Each point is reached from the start by the listed moves, each made once or not at all, plus a little noise. Is the number of moves made odd or even? Then give how often each move was made.

Moves:
(1): [ 6.8 -0.2  0.9 -1.7  0.2]
(2): [-1.3  4.3  3.6 -4.9 -1.0]
Start: [-3.4 -1.7 -1.2  2.3 -1.2]
Points:
[ 2.0  2.9  3.3 -3.8 -1.8] => even (1, 1)
[-3.7 -2.2 -1.6  2.1 -0.8] => even (0, 0)

Moves:
(1): [ 3.8 -1.6  2.9  1.1  1.6  3.2  0.4  2.4  0.2]
(2): [-0.1  1.4  1.3  1.8 -0.8  0.0  3.7 -0.7  3.9]
(3): [ 0.1  1.7  5.8 -3.1 -0.4  1.3 -0.5 -1.7 -1.3]
(4): [-1.9  2.5  0.6  2.8 -0.4 -2.3  0.6  1.6 -0.4]
(5): [-1.4  2.6  0.8 -2.0  1.7 -1.5  3.6  0.2  0.7]
(6): [-3.1  1.4 -0.6 -0.1 -0.9  0.9 -1.0  0.8  0.3]
(7): [-2.7 -1.1  2.8  0.4 -1.2  0.0  2.4  2.6  0.6]
(8): [ 1.4 -0.1  0.0 -1.0  0.4 -1.4 -0.2  1.0  2.5]
Start: [-1.4  1.3 -0.4  0.7  0.5 -0.4 -0.9  0.1 -1.5]
Points:
[-3.9  6.3  3.2  2.5  2.6  0.1  2.8  5.0 -0.9] => even (1, 0, 0, 1, 1, 1, 0, 0)
[-6.2  2.9  3.2  1.7 -1.7 -1.2  4.3  3.8  5.9] => even (0, 1, 0, 0, 0, 1, 1, 1)
[-1.1  5.5  6.3 -5.5  2.3 -2.1  2.0 -0.3  0.5] => odd (0, 0, 1, 0, 1, 0, 0, 1)
[-2.7  3.6  2.6  4.5  0.6  1.3 -0.8  5.1 -1.6] => odd (1, 0, 0, 1, 0, 1, 0, 0)
[-4.0  4.2  9.1 -5.0  0.8 -2.0  4.7  2.4  1.0] => even (0, 0, 1, 0, 1, 0, 1, 1)
[-6.8  5.1  6.3  3.0  1.4  0.1  5.2  7.5 -0.4] => odd (1, 0, 0, 1, 1, 1, 1, 0)

Moves:
(1): [-2.1 -2.3 -3.8 -2.1  3.1 -1.1 -0.3 -3.3 -2.6  6.7 -1.5 -2.0]
(2): [ 1.1 -1.1 -0.9  1.1  0.3  1.2  0.2 -0.7 -0.9  0.6 -0.5 -0.5]
(3): [ 1.8 -0.3 -1.9 -4.2 -0.6 -0.6 -3.4 -1.4 -2.6  3.6 -0.7  0.3]
(4): [ 1.2 -0.1  0.8 -0.3  0.9 -1.8 -0.5  0.7 -0.5 -1.4 -1.7 -0.7]
(5): [ 1.9 -0.2  2.7 -1.0  0.0  0.4 -1.6  2.5  1.7  0.1  2.6  0.2]
(6): [-0.5 -1.7 -2.1  0.6 -0.1 -1.4  0.1  0.1  0.3 -0.1 -1.2  1.0]
(7): [-0.5 -0.1  1.7 -0.1  0.6  1.1  2.6  0.8 -0.7 -2.8  1.8  0.7]
(8): [ 0.8 -0.6 -1.7 -2.8 -2.0 -0.4 -1.9  2.4  0.1  1.8  0.0 -2.8]
(9): [ 0.3  1.0 -1.6  0.6  0.6 -0.9  0.4  0.5 -1.1  1.3  1.0  0.3]
(10): [-0.8  0.3  3.6  0.1 -1.2  1.5 -2.8  2.7 -1.6  1.4  0.7 -0.7]
(11): [ 0.4 -0.7  1.2  2.5 -1.5 -2.1  1.5 -0.9  0.9 -2.0  0.7 -0.7]
(12): [-0.8 -0.4  0.8  0.6  0.6  0.8 -1.2 -0.4 -0.2 -1.7  1.1 -0.5]
Start: [-2.2  0.7 -3.3 -1.7  0.6 -1.0 -1.6  1.2 -1.9 -0.1  0.3  2.8]
Points:
[-0.9 -4.5 -7.8 -7.8  1.2 -5.3 -5.5  1.5 -6.2  6.9  4.1 -0.6] => odd (1, 0, 1, 0, 1, 1, 1, 1, 1, 0, 1, 1)
[ 0.0 -2.0 -4.4 -8.7 -1.0 -4.2 -9.9  3.6 -7.0 13.0  3.1 -3.0] => odd (1, 0, 1, 0, 1, 0, 0, 1, 1, 1, 1, 0)
[ 0.5 -0.6 -5.8 -7.6 -1.9 -4.8 -9.4  6.4 -7.4  6.7 -1.8  0.4] => even (0, 0, 1, 1, 0, 1, 0, 1, 1, 1, 0, 0)
